Rows are points. The ring and each string are closed loops that go straight from each point to the next, and from the last back to the first. Before rounding, they use only three directions, however many columns there are. Count how often each string passes through the ring. Passing back the other way cancels.
In the rows, zero is written as 128.

Ring (8 x 4)
[[166 103 114 118]
 [159 141 141 147]
 [115 156 158 156]
 [ 55 152 164 151]
 [ 34 142 150 137]
 [ 78 125 114 117]
 [116 106  97 105]
 [146  90  98 102]]
String (23 x 4)
[[ 94  78  97  90]
 [147  75  76  85]
 [186 102  83 104]
 [160 122 108 122]
 [119  92 118 110]
 [152  73 114 103]
 [195 105 117 123]
 [190 141 123 141]
 [149 139 129 139]
 [142 143 129 140]
 [ 97 127 147 136]
 [ 82 151 178 160]
 [ 74 173 184 172]
 [ 94 171 160 161]
 [106 141 136 138]
 [ 37 122 152 130]
 [ 43 127 147 130]
 [ 21 122 146 125]
 [  7 129 138 122]
 [ 59 143 114 122]
 [129 143 114 131]
 [108 124 118 122]
 [ 88  99 109 104]]
Times through: 4

Ring (9 x 8)
[[138 158 144 107 101 151 141 152]
 [132 142 117  93 106 146 146 157]
 [116 121  87  90 123 136 143 151]
 [ 92 109  77 100 133 132 133 142]
 [ 63 106  84 124 141 131 117 127]
 [ 69 119 106 144 147 127 109 110]
 [116 145 137 151 150 122 114  97]
 [149 164 158 144 137 128 125 105]
 [152 170 163 132 119 139 132 123]]
String (26 x 8)
[[155 152 130 110 125 133 141 131]
 [133 146 127 111 119 139 137 138]
 [168 152 123  87 110 140 155 153]
 [131 143 114  75  86 159 155 182]
 [ 95 131 107  89  94 158 141 174]
 [114 136 116 116 126 136 131 134]
 [150 127  90  94 139 122 147 132]
 [137 116  74  87 141 121 146 136]
 [124 133 110 115 135 129 133 127]
 [ 75 121 102 118 123 142 123 141]
 [ 90 122 101 119 132 134 124 132]
 [102 116  89 118 147 122 126 120]
 [ 40  98  79 135 148 128 107 120]
 [  7 100  93 151 139 139  94 121]
 [ 61 124 115 141 132 139 110 124]
 [ 61 126 121 150 137 136 105 116]
 [ 70 133 130 156 141 133 104 108]
 [109 140 128 137 137 130 120 115]
 [151 151 136 143 157 113 124  92]
 [173 171 166 162 162 110 120  74]
 [135 169 171 156 133 133 118 103]
 [141 177 182 154 122 140 120 110]
 [189 188 185 141 128 131 135 107]
 [142 182 186 138 101 154 129 134]
 [105 163 163 130  96 160 125 148]
 [121 148 135 121 117 142 131 136]]
Times through: 3

Ring (8 x 9)
[[155 157 124 144 135  87 115 165 109]
 [145 145  99 132 116  78 145 160 134]
 [141 120  94 125 109 103 169 144 145]
 [140  87 101 124 114 141 188 132 147]
 [145  69 116 129 127 170 188 129 139]
 [152  79 137 140 142 178 163 132 118]
 [159 118 152 150 151 156 124 141  97]
 [160 148 144 151 147 118 107 155  95]]
String (26 x 9)
[[155 158 112 145 139  57 118 196 116]
 [150 135 104 137 130  77 141 181 128]
 [150 123 118 137 129 117 146 150 123]
 [150 125 119 137 128 117 144 148 122]
 [150 138 125 139 127 119 133 138 116]
 [150 165 128 139 120 108 117 126 109]
 [137 137  76 120  99  67 169 157 155]
 [136  92  69 117 105  87 201 169 169]
 [146 113 109 131 121 121 162 144 134]
 [148 126 121 135 122 131 147 129 123]
 [142 109 110 127 112 141 170 118 137]
 [134  51  84 115 107 155 225 131 169]
 [136  33  87 116 114 167 232 137 170]
 [146  87 127 132 124 176 171 111 128]
 [145  59 123 130 129 188 191 120 136]
 [142   7 102 124 136 190 232 153 160]
 [149  74 122 135 137 162 176 144 131]
 [150  90 123 137 136 149 164 147 126]
 [153  56 132 141 151 177 177 154 125]
 [153  95 130 141 142 148 154 150 119]
 [156 142 148 147 137 145 116 123  97]
 [166 153 177 161 158 159  85 126  70]
 [166 140 163 160 164 136  97 160  81]
 [159 123 133 149 153 111 127 180 107]
 [162 162 145 155 151 100  95 167  90]
 [161 179 146 154 143  95  86 155  88]]
Times through: 3
String (27 x 9)
[[159 144 130 150 148  93 115 181 105]
 [152 121 114 139 136 102 145 171 124]
 [154 150 131 144 133 112 119 145 107]
 [156 180 143 148 131 107  94 131  93]
 [150 170 103 138 123  51 121 178 123]
 [145 142  84 130 117  51 152 187 144]
 [143 112  85 127 119  80 173 179 150]
 [148 133 113 135 122 107 145 146 126]
 [143 108  91 127 117  97 174 163 148]
 [148 134 120 135 122 120 142 134 122]
 [143 136 108 128 108 115 152 123 132]
 [134  94  79 115  98 117 200 134 164]
 [135  66  78 115 106 129 216 146 169]
 [144  95 108 129 122 136 175 140 139]
 [149 120 128 137 126 143 146 126 118]
 [146  97 130 133 123 174 164 106 124]
 [142  45 113 126 127 187 207 126 147]
 [149  79 136 136 133 189 168 113 121]
 [148  40 129 134 141 201 195 130 134]
 [150  38 126 135 146 191 195 146 134]
 [151  72 128 138 143 165 171 149 126]
 [156  51 139 144 158 185 174 157 120]
 [154  93 132 142 145 150 153 153 117]
 [154 136 140 144 135 139 125 130 104]
 [161 150 161 154 147 146  99 128  84]
 [162 162 163 156 149 138  89 131  79]
 [165 169 161 160 156 116  80 155  77]]
Times through: 4

Ring (6 x 12)
[[ 74 160  82 100 156 131 114  88  95  90 115 132]
 [102 107 108  90 207 185 167  78 107 117  86 184]
 [109 125 113  97 181 180 153 108 132 150  93 178]
 [116 159 141 120 122 133 109 150 179 183 105 123]
 [110 165 160 131 104  91  85 143 182 158 105  74]
 [ 82 182 111 119 111  92  80 120 134 115 121  85]]
String (28 x 12)
[[131 114 198 128 146 114 122 121 192 159  75  90]
 [102 163 135 120 121 112  98 131 159 147 108 102]
 [ 83 212 103 125  79  87  61 153 153 147 136  82]
 [ 89 203 136 136  71  58  51 149 170 139 127  44]
 [ 92 177 145 131  98  70  71 127 160 123 114  54]
 [112 120 163 116 160 122 126 100 154 126  84 106]
 [ 98 150 123 111 145 129 115 113 139 131 104 122]
 [ 58 215  57 110 101  98  68 122 102 102 145 102]
 [ 39 229  25 103 102  96  62 109  72  75 157 106]
 [ 44 201  32  95 134 114  87  87  61  62 143 124]
 [ 60 186  49  96 143 131 102  96  79  88 133 139]
 [ 97 147 116 107 153 138 121 108 132 128 103 133]
 [104 110 132 101 190 154 149  81 124 113  84 146]
 [113  67 146  91 237 181 187  50 111  96  62 172]
 [105 123 128 103 177 153 141  95 130 125  90 146]
 [ 88 151  86  97 165 159 131 103 110 124 110 161]
 [ 95 118  79  81 210 202 171  81  92 119  96 209]
 [120  74 124  83 240 218 200  71 115 133  68 216]
 [122  91 141  96 209 189 175  90 138 145  73 182]
 [109 129 136 108 164 146 134 108 145 139  92 137]
 [ 90 178  84 105 132 148 110 134 131 153 123 151]
 [102 181  87 105 126 164 114 156 149 186 123 167]
 [117 164 123 113 127 157 118 160 175 200 109 153]
 [137 108 184 118 162 149 143 127 190 180  74 131]
 [114 130 149 114 155 138 128 116 159 149  90 126]
 [ 95 195 105 119  98 118  84 157 159 169 127 114]
 [118 182 159 135  84  98  78 174 205 197 112  82]
 [138 144 212 143 102  89  92 160 228 194  86  62]]
Times through: 4
String (32 x 12)
[[106  94 104  83 227 206 185  71 101 119  80 208]
 [ 89 141  69  86 186 189 151  96  96 127 108 197]
 [ 84 169  72  97 150 157 120 116 111 133 121 162]
 [106 131 130 107 165 147 134 105 139 134  94 139]
 [127  59 159  92 239 195 196  63 130 123  56 184]
 [121  76 155  97 219 178 178  72 132 123  65 167]
 [100 130 117 101 173 155 139  97 125 125  96 150]
 [ 85 154  84  97 163 154 127 100 106 117 112 156]
 [101 118 124 100 185 155 146  85 120 113  89 149]
 [ 97 140 117 105 161 141 127 101 127 122 100 136]
 [ 72 180  70 101 138 130 103 107 101 107 126 134]
 [ 54 204  47 102 121 111  82 104  83  86 142 118]
 [ 53 212  57 109 105  90  67 109  92  83 144  94]
 [ 72 187 102 118 111  83  75 110 121  96 125  77]
 [ 69 210  96 123  85  71  56 130 130 109 137  66]
 [ 69 225  97 129  66  59  42 144 141 120 144  53]
 [ 97 172 151 131 102  74  75 129 165 129 110  58]
 [114 136 182 130 130  90 101 116 177 134  88  68]
 [111 130 156 117 151 123 121 110 157 136  89 109]
 [115 124 170 121 151 116 120 108 165 135  84  98]
 [106 152 170 131 116  79  87 121 172 129  98  58]
 [110 129 162 120 149 113 117 106 158 128  88  96]
 [ 97 155 121 112 140 126 111 115 140 132 106 119]
 [ 64 214  69 113  96  95  67 128 113 111 143  97]
 [ 49 227  42 108  95  92  61 120  90  91 153  99]
 [ 62 196  60 103 124 116  88 109  95  97 136 121]
 [ 75 182  74 104 133 130 101 114 109 116 126 132]
 [ 66 172  55  93 156 144 115  92  81  92 125 152]
 [ 77 122  71  82 210 177 158  57  68  76 100 183]
 [106  68 122  82 249 198 195  41  91  87  66 194]
 [114  83 140  94 220 180 176  68 120 114  70 172]
 [115  69 130  85 243 205 197  57 108 112  65 200]]
Times through: 1

Ring (6 x 14)
[[109  91 193 143 169 125 105 110 162 133 134 108 114 114]
 [135 105 207 153 132 133 109 114 114 193 153  95 105 148]
 [169 128 163 143 110 138 105 115  90 189 153 117 134 166]
 [183 156  98 138 135 125 132 135 116 146 134 134 147 152]
 [158 158  99 153 182 106 171 156 158 129 120 114 112 123]
 [114 113 145 144 198 111 136 130 189  99 116 115 114  98]]
String (32 x 14)
[[ 83  84 168 135 216 112 114 115 219  67 110 118 117  75]
 [ 82  74 182 131 203 119  96 104 210  71 115 122 125  80]
 [ 95  89 195 148 190 117 118 117 183 122 127 100 100 100]
 [125 114 176 154 168 119 133 129 151 154 135  98 100 124]
 [135 118 164 148 159 122 125 125 144 149 135 109 114 129]
 [112 101 215 164 165 120 132 125 145 182 143  79  79 127]
 [107  91 241 167 154 125 123 118 134 201 151  72  72 133]
 [112  81 249 156 134 136  95 103 119 202 158  83  92 142]
 [135  98 191 137 131 138  87 101 122 160 147 116 132 142]
 [144 115 159 137 142 131 104 113 131 145 139 122 135 137]
 [145 125 179 159 144 124 135 131 120 190 146  93  98 146]
 [153 124 194 160 122 131 125 125  96 216 157  90  99 162]
 [171 126 199 157  92 141 109 116  64 240 169  95 111 184]
 [182 123 163 131  83 151  76  99  68 192 161 132 159 181]
 [168 124 139 126 115 141  87 106 106 148 144 140 162 155]
 [161 132 143 142 134 129 119 124 117 161 141 120 132 149]
 [161 139 145 152 141 123 137 134 118 173 141 108 116 148]
 [195 161 114 146 113 130 134 136  87 186 147 123 138 172]
 [212 168  76 127 104 136 116 128  85 153 141 152 175 173]
 [190 153  83 124 125 132 112 124 112 127 133 153 173 154]
 [166 139 110 132 144 127 118 125 131 126 131 138 152 140]
 [157 140 127 145 155 120 137 134 136 144 132 119 126 136]
 [158 138 116 137 155 122 127 129 141 126 128 130 140 133]
 [166 150  83 133 165 117 137 137 152 103 119 141 150 126]
 [164 176  71 158 198  96 197 172 170 120 111 113 105 117]
 [149 169 103 172 205  92 209 178 173 145 116  90  76 114]
 [141 151 123 165 195 100 184 161 169 142 120  95  87 115]
 [142 130 141 148 166 118 137 133 149 139 130 113 117 126]
 [137 122 124 133 174 120 120 124 168  99 120 132 140 113]
 [134 122 136 140 175 118 128 128 164 115 124 121 126 116]
 [130 126 151 154 180 113 147 138 162 138 127 103 102 118]
 [104 113 162 157 209 104 154 140 195 116 117  96  88  94]]
Times through: 2
